Every row gives one point. Two turns around zero, p and q, are shown by what they do to some points. Where does a point land after both, in the order given? Backwards means that the second turn is done in reverse. Each puzzle has new turns, and all numbers are rounded.

Turn p:
[-31   8  -7] => [-31  -4  -8]
[ 45  39 -28] => [ 41   5 -52]
[  9 -19  -7] => [ 12 -16  10]
[-23 -29  42] => [-21  15  50]
Turn q:
[-20  54 -42] => [64 31  1]
[11 -3 32] => [-32  10   7]
[-13 -15  19] => [-20  -1 -18]
[ 23 -36  -9] => [-12 -40  11]
Where do these land?
p, then q: [31 -3  6] => [-7 -1 31]
q, then p backwards: [ 25  16 -20] => [ 17 -28  15]
q, then p: [ 14 -31  -2] => [-10 -16  28]
p, then q: [12 25 12] => [21 13 17]
p, then q: [  6 -29   9] => [-31   3   4]
q, then p: [-87  22  -5] => [ 29 -35 -77]

Turn p:
[ -7  31  27 -11  16  13] => [-12  37   0  15  23  -7]
[-63   5 -10  -5 -19 -28] => [-32  10  12 -43  -2  47]
[  6 -19  36 -26  16 -18] => [ 15  24  15 -27   5 -34]
[ 15 -12  17  38 -23   7] => [-13 -38  22  15   9 -16]
[ -2 -42  16  11  33  -6] => [  2 -15 -17 -34  12 -38]
[ -3  16 -35 -70 -15  24] => [55 37 -6  9 -3 51]
[ 32 -46 -40  67  -5  30] => [  6 -93 -31  21  -3 -12]
[ 12  52  -7 -39  -5 -19] => [  5  54  11  23 -31  18]
[11 16 -4 34  3 -3] => [-26 -14  -6  22 -10  -8]
Turn q:
[-46 -11 -19  27 -38  47] => [-19  -1 -69   5 -38 -20]
[-26 -13 -15  37  32 -50] => [-46 -14  29  49  10 -17]
[-18   1  18 -34 -11   0] => [  4  13  13 -30 -22 -14]
[ 17 -14  28 -11 -49  -3] => [ 35  33   2   3 -36  14]
[-3 20 31 21  3 25] => [-22   4 -16 -16  -7  37]
[ 17  14 -57  11  51 -33] => [-11 -26  17  29  71 -23]
[ 29  29  -2 -51 -11  17] => [ 41  18  -1 -47  22  -2]
[ 29 -26  15  -1  24  -3] => [ 18 -29  25   7  -1  23]
Where do these land?
q, then p: [ 7 -1 33  5 19 18] => [26 -3  3 -1 32 10]
q, then p: [ 73  15  -7 -17 -21   2] => [ 25  10 -29  55  -7 -41]
p, then q backwards: [  6 -16  25   6 -20  17] => [ 14  -4 -15 -13  26 -19]
q, then p: [-14   0 -66 -31   8  10] => [  2   7 -16 -39 -58 -23]
p, then q: [-10  19  23  67   5   5] => [-54 -20  10  19 -29 -30]
q, then p: [-33  22  -1 -32   2  18] => [ 16  35   8 -25 -19  20]
q, then p: [-29 -40  -7   3   6 -70] => [-61 -15  48 -18   4 -28]

Turn p:
[ 34  19 -19 -21   3  -7  31 -42 -23] => [ 45   5   9 -22 -33  -3  -5  38  22]
[ -6  38 -12   6 -30  21  -4 -11 -54] => [  9 -18 -22 -24 -30 -45 -21  19 -29]
[-23 -17  40  -1   1  41  22  48  54] => [-11 -17 -14  80  11  27   3 -44  -5]
[ -5 -48  55  -3  35 -59   2 -14 -10] => [-5 81 28 11 18  6 50  2 -3]
[-27   1   0  38  36   6  -2  39  25] => [ -6  -4 -20  25  62  -5  -7 -27   5]
[-15   2   3   0 -13  -9   7  70  48] => [-42   1 -32  38  20  37 -30 -25  12]
[ 38   2 -36 -21   5   8 -36 -15 -40] => [ 20 -19   0 -64  -9  15   6  24 -24]
[ -6  19 -18 -29  10 -16 -32 -44 -10] => [  1  -4  -3 -52 -19 -14  33   5  23]
[ 46  25  -8  11 -38  10  -7 -44  -4] => [ 22 -15  37 -35 -44 -12 -33  -5   2]
[-36 -41  -5  20 -10   4  20  13  15] => [-33 -11  17  44  26  -6   4  14  -1]
Turn q:
[-44   6  11  13 -13  30   3  12  17] => [ 16  36  35  11   8   6   1 -20 -17]
[  8  26  34 -18  -4 -27  -2  40 -51] => [-32  -6 -44  -2   9 -31 -27 -24 -43]
[  3  26  16   5  34  16  -7 -34   2] => [  3 -31  33  -4  31 -18  -9   2  13]
[ 27 -22 -71  27   3 -41  22  18 -26] => [-23  -7 -54  11 -20   3  73  26   9]
[ 25  24  33   5 -33  29 -10 -70  18] => [ 74 -43  18 -14  17   6 -31 -12  17]
[-74 -17 -59 -24 -35 -45 -14  -7  25] => [ 12  84 -13   0 -41 -26  25 -13  59]
[ 10 -19 -19  -9  11   4 -16  14 -46] => [-35 -17 -23  35 -10   5   3 -12   6]
[ 20  12  16 -10  17  28  -3  45  22] => [-24  12   7  -4  33  33 -25  17 -26]
[  5  -3  18 -15  10  31  30 -52  17] => [ 17 -34  44 -34  -2  17  -5 -17  19]
[ 21 -33  23  26  10 -25  -3  35  21] => [ -9   5  -3   2 -25   4  -6  53 -39]
Where do these land?
p, then q: [-27  -3 -54 -12  16  11  27  31  -8] => [-41  29   6  27  -6  26  29  32  -2]
q, then p: [ 36 -12  -8  17  36  17 -20 -22 -16] => [-18  -1  24  35  42  13   7  -4 -19]
q, then p: [-18 -43  35  44 -39  24 -31 -12 -20] => [  6  15  53 -20  -8 -21 -48 -11 -50]
q, then p: [-16 -21 -43 -15 -24  15 -12   8   9] => [ 14 -35   2  10  -9 -15 -30 -24  23]
p, then q backwards: [ 37 -23  17  -3 -26 -16  23 -33  30] => [-35 -45   4  -5   8  32  -8 -18  29]
q, then p: [ 33   1  31  53  -4 -25   1 -30  40] => [  3  34  -8  -1   2  65 -22  14 -43]
p, then q: [-17  60  11 -16  -7  -5   1  -5 -46] => [  5  21 -67 -11  -1  -6  18  -1  32]
p, then q: [ 26  29  -5 -12  38  42  42 -12  38] => [ 30 -34   0   1  -4  53   3  58   5]
q, then p: [ 11 -32  19   8 -43 -11 -22  31 -38] => [-18 -26  19 -38   4 -30 -36  27 -27]
p, then q: [-31   8 -28 -28  35 -13 -39  52  11] => [-40  18  34  -2   8  22  44 -15  51]
p, then q: [-35  37  25 -36  19 -40  31  -9   1] => [ 31  37 -21 -35  36   3  42  19  11]
